Rows are points. The ring and each string are closed loops that go straight from each point to the next, and from the last back to the first. Before rounding, they use only three directions, however many columns there are. How many times does the string pass through the ring? Passing back the other way cancels.

Ring, 9 rows:
[[ 52  36 -17  -7]
 [ 67  37 -46  23]
 [ 53  10 -62  42]
 [ 14 -13 -64  45]
 [-21 -11 -59  36]
 [-51   1 -36   9]
 [-52   0  -6 -20]
 [-34  -4  15 -40]
 [ 17  15  11 -34]]
String:
[[  -9  -60  -34   20]
 [   4  -24  -22    4]
 [  19    7  -49   27]
 [  63   46  -93   68]
 [  81   45  -85   62]
 [  72    4  -49   31]
 [  36  -30  -17    2]
 [  16    6  -30    8]
 [  63   57  -58   32]
 [  91   80  -74   46]
 [ 103   64  -74   50]
 [  64   -4  -42   26]
 [  20  -26  -22    5]
 [  14    1  -34   13]
 [  34   34  -81   55]
 [  24   18 -101   77]
 [  -9  -21  -87   66]
 [ -24  -56  -33   17]
 [ -19  -33  -25    6]
 [ -17   -1  -35   12]
 [ -43   32  -58   27]
 [ -77   58  -75   37]
 [ -78   -4  -40   11]
 [ -42  -34  -18   -3]
 [ -10    0  -30    7]
 [ -20   34  -57   27]
 [ -38   25  -77   47]
 [ -34  -15  -80   57]]
Times through: 5
String, 27 rows:
[[-21  -1 -28   4]
 [-34 -33 -13  -7]
 [-71 -18 -20  -5]
 [-88  53 -45   7]
 [-47  36 -30  -2]
 [-24  10 -16  -9]
 [-13 -14  -6 -16]
 [ -7  23 -16 -11]
 [ -4 -25  13 -31]
 [  9 -31  36 -52]
 [ 42  31  17 -40]
 [ 56  76 -23  -7]
 [ 25  33 -30   5]
 [ 57  74 -39  10]
 [ 44  53 -35   8]
 [ 20  -1 -15  -5]
 [ 31 -25  11 -27]
 [ 54  34  14 -36]
 [ 34  51  11 -38]
 [  8  38  -1 -26]
 [ -4  -3  -4 -18]
 [-25 -31  19 -38]
 [-66 -35  34 -56]
 [-70  36 -16 -18]
 [-45  33 -34   2]
 [-22 -10 -20  -3]
 [-37 -30 -14  -7]]
Times through: 4

Ring (10 x 9):
[[-15  15 -35 -42 -62   7  20  33  -7]
 [-22  18 -34 -23 -70   4   3  19  -6]
 [-34  10 -23   2 -63  -3 -22  -2  -9]
 [-48 -28   6  20 -47 -14 -53 -18 -20]
 [-54 -54  24  20 -34 -19 -63 -21 -28]
 [-47 -66  31   4  -7 -20 -50 -10 -29]
 [-28 -40  13 -22  16 -15  -9  11 -17]
 [-10  -8 -13 -47  17  -6  29  33  -5]
 [ -4   6 -25 -57  -1   1  41  42  -3]
 [ -6  10 -32 -58 -32   6  38  44  -5]]
String, 27 rows:
[[ -43   -3  -15   13  -82   -4  -42  -10  -15]
 [ -48  -39    5    1  -83   -6  -49   -3  -29]
 [ -28    1  -18  -12  -41   -4   -9    8   -9]
 [ -17   39  -41  -13  -39    1   11   11    5]
 [ -15   50  -54  -21  -72    8   17   19    5]
 [ -27   -6  -26  -35 -100    8   -4   28  -19]
 [ -13   11  -39  -55  -86   13   25   45  -11]
 [   6   59  -60  -55  -22   10   61   44   14]
 [  12   44  -55  -78  -19   12   75   62    9]
 [  -2   -5  -25  -75  -19    6   49   57   -9]
 [   2   -5  -22  -78    7    3   56   58   -6]
 [   4   -1  -21  -74   28    0   59   54   -2]
 [ -21  -44    6  -49   -6   -6    9   34  -21]
 [ -22  -16   -8  -30  -14   -6    4   20  -12]
 [  -6   27  -32  -34   12   -4   34   24    6]
 [   9   28  -35  -63   40   -1   65   46   10]
 [  -5  -17  -13  -69    5    0   42   50  -10]
 [ -28  -44    4  -41  -38   -4   -5   28  -25]
 [ -15    1  -21  -39  -23   -1   19   29   -7]
 [   0   40  -47  -49  -18    6   48   39    8]
 [  -5   45  -46  -34  -14    2   37   27   10]
 [  -5   49  -56  -43  -59   11   39   36    6]
 [ -27    7  -33  -29 -108   10   -5   24  -15]
 [ -42  -37   -1  -14  -88   -2  -36    9  -28]
 [ -33  -12  -11  -11  -57   -4  -20    7  -16]
 [ -17   35  -36  -11  -24   -2   10    8    5]
 [ -27   47  -43   12  -58   -1  -11   -7    5]]
Times through: 4
String (29 x 9):
[[ -35  -30    5   -6  -19  -12  -25    1  -18]
 [ -46  -66   27   -4  -27  -16  -46   -2  -31]
 [ -62 -121   63    3  -18  -25  -78  -11  -50]
 [ -41  -77   41   -6   34  -25  -38   -4  -28]
 [ -18  -14    0  -22   44  -16    9   11   -4]
 [ -17    3  -16  -24    5   -8   12   16   -3]
 [ -26  -18   -6  -22  -21   -7   -6   14  -14]
 [ -26  -44    8  -38  -10   -8   -2   24  -22]
 [  -1   -9  -15  -65   27   -3   47   47   -5]
 [  12   37  -43  -68   32    2   73   51   13]
 [   9   55  -52  -51   19    3   64   39   17]
 [  -9   20  -31  -37  -10   -1   29   27    1]
 [ -26  -21   -7  -28  -35   -4   -4   19  -16]
 [ -19   -3  -20  -36  -34    0   11   26  -10]
 [ -23  -30  -13  -55  -79    7    6   42  -25]
 [ -19  -10  -27  -57  -94   12   15   45  -20]
 [  -4   52  -60  -49  -71   14   42   41    5]
 [ -10   43  -47  -29  -41    5   27   24    6]
 [ -24    3  -21  -21  -44   -1   -1   15   -9]
 [ -34  -19   -9  -15  -65   -2  -21   11  -19]
 [ -38   -1  -20   -1  -91    0  -30    1  -16]
 [ -36   27  -33   15  -84   -1  -29  -10   -5]
 [ -22   53  -44   10  -36   -3   -3   -7   10]
 [ -28   16  -23    3  -32   -7  -13   -3   -3]
 [ -43  -38    7   -2  -49  -10  -39   -2  -24]
 [ -66  -81   37   23  -71  -18  -87  -23  -42]
 [ -72  -87   45   38  -58  -23 -100  -36  -43]
 [ -61  -61   33   38  -24  -25  -81  -36  -29]
 [ -39  -22    7   13   -3  -18  -35  -14  -13]]
Times through: 5

Ring (8 x 14):
[[-28  25   7   5  12  13 -22 -11  -6 -31  14  11 -10 -13]
 [ -6  59  11 -29  46  27  17 -18 -31 -47  38  13  14  18]
 [ 17  56  14 -39  48  28  33 -13 -36 -39  40   8  26  33]
 [ 37  26  13 -27  28  19  26  -1 -29 -14  24   4  26  30]
 [ 36   4   6  -6  14   7  -4  -2 -33  11   8  17  16   6]
 [ 18  -3   0  12   8  -1 -32  -9 -35  18  -1  31   2 -19]
 [ -5  -8  -1  26  -3  -3 -49  -9 -20  12  -7  28 -12 -34]
 [-29   4   4  21  -5   5 -41  -7   1 -15   0  13 -19 -27]]
String, 25 rows:
[[-13  13  -1  15  14   3 -41 -18 -30  -2   5  33 -10 -30]
 [ -6 -21  10  22 -26   2 -27  13  20  -5 -10  -9 -13 -12]
 [-32 -23   5  39 -32  -3 -54   6  24  -5 -16   1 -29 -36]
 [-42   5   0  30  -4   1 -58 -14  -5 -13  -3  24 -27 -43]
 [-32  32  -3  13  27   7 -46 -29 -37 -16  13  43 -14 -36]
 [-26  32  -4  11  30   7 -45 -30 -42 -12  14  45 -11 -35]
 [ -5   7   5   9   5   7 -24  -6 -14  -8   5  15  -4 -13]
 [-13 -42   8  40 -45  -6 -48  18  31   8 -24  -9 -24 -28]
 [ -9 -34  -2  44 -27 -11 -65   0  -3  25 -23  22 -22 -45]
 [ 15  23 -14  12  45  -4 -55 -40 -88  32   8  78   4 -43]
 [ 32  15  -7   3  37  -1 -33 -27 -75  29   9  58  13 -23]
 [ 35  33  -2 -15  49   9  -9 -26 -74  11  22  49  22  -3]
 [ 20   2   8   0   5   8  -7   2 -16   0   6   8   8   3]
 [ 37 -19  14   1 -14   6   3  18   2   8  -3 -11  12  15]
 [ 40 -14  16  -6 -10   9  12  19   2   3   2 -15  16  23]
 [ 61  33  12 -40  43  21  39  -4 -51  -5  31  12  41  41]
 [ 48  53   8 -42  61  23  31 -19 -69 -12  39  29  39  31]
 [ 12  17   8  -7  16  12  -4  -5 -22 -11  14  12   9   4]
 [ 11   7   9  -1   6  10  -7   0 -12  -9   8   6   5   3]
 [ 28 -19  12   6 -16   5  -5  16   4   7  -4  -9   7   8]
 [ 55  12   1 -12  34   5  -4 -13 -65  26  12  38  27   4]
 [ 27 -24   5  17 -12  -3 -27   6 -14  24 -10  12   2 -12]
 [ 10 -36   7  29 -32  -5 -36  14  11  18 -19  -1 -10 -18]
 [  1 -23  -2  34 -14  -8 -56  -5 -17  25 -16  28 -14 -38]
 [-11  10  -6  21  17  -2 -54 -24 -43  10   1  47 -11 -41]]
Times through: 4
String, 32 rows:
[[ 53  29   1 -22  48  10   4 -20 -74  17  22  43  31  10]
 [ 42  31  -3 -15  50   8  -9 -26 -79  18  21  52  25  -3]
 [ 40   7  -5   2  29  -1 -27 -20 -68  33   6  50  15 -17]
 [ 27   0  -4  11  18  -3 -36 -16 -53  29   0  44   6 -23]
 [ 23  21  -9   4  40   0 -38 -31 -77  26  10  63   9 -28]
 [ 12  16  -1   4  24   4 -27 -18 -46   8   9  38   5 -17]
 [  7   2   6   7   4   6 -20  -3 -16  -1   3  14   0  -9]
 [ 10  16   2   1  21   7 -21 -14 -38   1  10  30   5 -12]
 [ 23  32  -9  -2  52   3 -34 -37 -87  21  17  69  13 -26]
 [ 29   6  -6   9  26  -3 -37 -21 -64  31   3  52   9 -25]
 [ 28 -23   3  17 -10  -4 -29   4 -19  26 -10  16   2 -13]
 [ 22 -27   9  16 -22   0 -19  15   5  13 -11  -4   0  -4]
 [ 45 -13   8   0   0   3  -5   7 -22  20  -1   9  16   7]
 [ 63  36   5 -35  54  16  23 -17 -75  10  29  35  40  26]
 [ 62  46   9 -45  58  22  38 -14 -68  -4  37  26  44  38]
 [ 28  47   7 -31  50  21  17 -18 -54 -17  33  26  26  20]
 [ 16  28   9 -16  27  16   7  -8 -29 -17  21  13  15  12]
 [ 14   5  15  -7   0  14   8   9   3 -18  10 -11   8  16]
 [ 22  49  17 -40  40  29  40  -5 -25 -40  37  -3  27  40]
 [ 22 116  12 -77 107  45  62 -39 -84 -65  75  32  47  51]
 [ 13 104   9 -62  96  39  43 -39 -79 -56  66  37  37  36]
 [ 10 121  10 -73 109  45  53 -44 -85 -68  76  38  41  43]
 [  6  79  15 -50  64  36  41 -21 -42 -58  52  11  27  37]
 [  9 107  12 -66  95  42  50 -37 -71 -65  69  29  37  42]
 [ 14 109  10 -67  99  41  49 -39 -79 -61  69  34  39  41]
 [ 12  61   7 -34  58  25  17 -24 -54 -32  40  27  22  18]
 [  7   2  12   1  -3  11  -4   7   2 -14   6  -5   2   6]
 [ 22  18  18 -21  11  20  25   9  -3 -25  19 -13  17  31]
 [ 40  32  18 -37  30  25  41   3 -23 -25  30  -6  31  43]
 [ 51  17  18 -31  19  20  39  10 -19 -12  22 -10  32  44]
 [ 37  -7  15  -8  -4  10  12  15  -3   0   5 -11  16  22]
 [ 54   7   9 -17  20  10  14   1 -37  11  13  12  27  22]]
Times through: 2
